Each point is reached from the start by the listed moves, each made once or not at all, plus a little noise. Say if it took an odd or an even number of moves. Then give how often each move was made.
In the rows, 128 means zero.

Moves:
(1): [125 118 142 101 145]
(2): [161 149 152 134 156]
(3): [ 89 181 149 125  79]
Start: [128 134 135  92 103]
Points:
[ 88 190 155  92  55] => odd (0, 0, 1)
[120 208 180  98  81] => even (0, 1, 1)
[ 85 176 171  63  71] => even (1, 0, 1)

Moves:
(1): [136 137 132 143 136 133 125 132 129 114 111 117]
(2): [152 135 133 124  95 173 144 130 127 154 128 135]
(3): [117 155 130 152 148 102 130 114 136 113 126 144]
(4): [130 156 117 118 113 132 142  98 118 129 140  89]
(5): [131 146 123 108 143 121 146 132 156 131 155 149]
(6): [135 109 123 138 132 135 156 115 115 109 100 134]
(7): [130 124  91 139 139 113 118 126 116 133 136 140]
(8): [126 137 132 150 136 147 130 155 104 146 119 142]
(9): [122 128 129 147 121 121 145 126 122 139 125 116]
(10): [129 147 113 135 114 128 108 144 131 109  77 105]
(11): [134 129 140 127 173 134 105 114 122 150 109 130]
Start: [123  99 147 130 117 137 106  89 131 110 118 121]
Points:
[143 141 134 179 169 166  88  89  94 167  94 173] => odd (0, 1, 1, 0, 0, 0, 1, 1, 0, 0, 1)
[137 132 109 197 190 117  82  66 111  70   7 124] => even (1, 0, 1, 0, 0, 1, 1, 0, 0, 1, 1)
[109 168  99 193 151 100 113 117 128 112  88 150] => even (0, 0, 1, 0, 1, 0, 1, 1, 1, 1, 0)
[131  97  98 149 142 114 158  77 127 109 122 148] => even (0, 0, 0, 0, 1, 1, 1, 0, 1, 0, 0)
[156 134 169 196 169 194 128  82  95 129  41 154] => even (1, 1, 1, 0, 0, 1, 0, 1, 0, 0, 1)
[152 133 105 127  80 174 126  59 107 141 137 101] => odd (0, 1, 0, 1, 0, 0, 1, 0, 0, 0, 0)
[124 164 157 177 168 121 114  35 119 116  87  80] => odd (1, 0, 1, 1, 0, 0, 0, 0, 1, 0, 1)

Moves:
(1): [136 135 140 141 128 127 150 129 115 133 145 144 124 122 125 130 142 124
 113 133 156 123]
(2): [117 151 118 108 145 125 143 109 133 138 131 122 133 122 112 131 130 111
 110 132 103 125]
(3): [155 125 131 128 115 118 120 155 106 123 133 130 108 136 134 154 123 123
 142 136 112 137]
(4): [130 125 119 141 112 113 158 113 145 120 117 147 136 133 133 126 133 132
 116 114 130 142]
(5): [142 141 138 112 123 129 154  99 125 131 131  97 137 156 139 138 126 142
 113 150 125 143]
(6): [135 139 127 120 128 125 155 141 117 119 157 141 126 135 122 114 124 133
 113 124 132 126]
(7): [137 167 138 140 140 117 104 110 120 149 125 129 162 136 126 138 148 153
 121 108 160 114]
(8): [145 124 130 126 110 145 134 121 116 117 121 113 152 113 114 115 117 133
 135 120 124 114]
(9): [138 107 129 134 126 122 120 134 130 147 146 138 122 124 125 156 129 119
 127 135 126 118]
(10): [120 141 110 146 116 134 106 156 130 137 141 120 135 116 123 122 115 127
 123 126 149 133]
(11): [123 120 132 122 112 102 136 126 138 141 126 139 118 101 138 137 128 139
 129 119 133 134]
(12): [112 156 113 123  92 112 146 160 138 113 132 128 132 122 114 114 125  84
 158 139 144 114]
(13): [130 125 159 133 126 129 112 117 137 148 167 125  94 122 139 163 121 128
 128 133 152 151]
(14): [108 132 134 141 136 136 127 133 134 114 139 116 100 105 113 126 122 158
 140 131 111 121]
(15): [128 156 130 138 137 117 123 121 129 135 138 119 126 146 136 125 136 108
 113 139 112 118]
(16): [123 144 151 110 123 150 150 127 109 120 142 148 124 146 147 129 124 145
 143 130 113 124]
(17): [131 102 120 137 111 124 121 122 139 134 107 149 117 136 133 137 138 104
 109 121 143 122]
(18): [146 119 140 116 122 147 118 134 121 126 131 144 140 121 122 121 132 147
 143 130 146 129]
(19): [145 119 149 103 106 110 120 151 130 155 113 150 165 150 113 147 109 104
 128 134 111 129]
(20): [116 155 135 135 126 105 114 120 111 115 140 125 145 134 131 140 141 126
 136 140 152 132]
Start: [136 110 136 114 132 118 125 139 137 138 114 153 126 130 108 140 125 140
 144 135 118 106]
Points:
[133 181 197  64 108 133 170 148 127 179 210 150 119 157  91 191  72 166
 116 170  92 133] => even (0, 1, 0, 0, 1, 1, 0, 0, 0, 1, 0, 0, 1, 1, 0, 1, 0, 0, 1, 0)
[178 208 185  51  47  95 235 151  59 107 197 179 156 129  96 150 126 139
 170 178 149  98] => odd (1, 1, 1, 0, 1, 1, 0, 1, 0, 0, 1, 1, 0, 0, 0, 1, 0, 1, 0, 1)
[160 172 182 152  19  52 170 164 144 159 218 172 145 153  73 201 115  70
 101 178 192  99] => even (1, 0, 0, 1, 1, 1, 0, 1, 1, 1, 0, 1, 1, 1, 1, 0, 1, 0, 1, 1)
[170 218 156 137  73  40 174 129 103 126 139 154 173 169 115 185 167 125
 149 159 201 117] => odd (1, 0, 1, 1, 1, 0, 1, 0, 0, 0, 0, 1, 0, 0, 0, 0, 0, 0, 0, 1)
[189 189 197  88  57   8  90 175 125 214 195 229 153 147  86 249 146  55
 138 161 178  94] => odd (0, 1, 1, 0, 0, 1, 1, 0, 1, 0, 1, 1, 1, 0, 1, 0, 1, 1, 1, 1)
[142 155 185 152 109 146 111 114 119 192 201 177 108  88  84 209 131 162
 111 125 174  69] => even (1, 1, 0, 0, 0, 0, 1, 1, 1, 1, 0, 0, 1, 1, 0, 1, 1, 0, 0, 0)
[182  83 142 137  36  50 139 193 143 184  98 241 133 127 107 200 120 100
 105 119 154 133] => odd (1, 0, 1, 1, 0, 0, 0, 0, 0, 1, 1, 0, 0, 0, 0, 0, 1, 0, 1, 0)
[139 216 126 172  61  74 140 150 118 126 137 167 214 111  78 130 153 126
 153 119 236  80] => odd (1, 0, 0, 1, 0, 0, 1, 1, 0, 1, 0, 1, 0, 0, 0, 0, 0, 0, 0, 1)
[173 203 182  45  70 128 209 182  93 142 174 215 194 149  63 112 114  77
 152 162 106  52] => odd (1, 1, 0, 0, 0, 1, 0, 1, 0, 0, 0, 1, 0, 0, 1, 1, 0, 1, 1, 0)
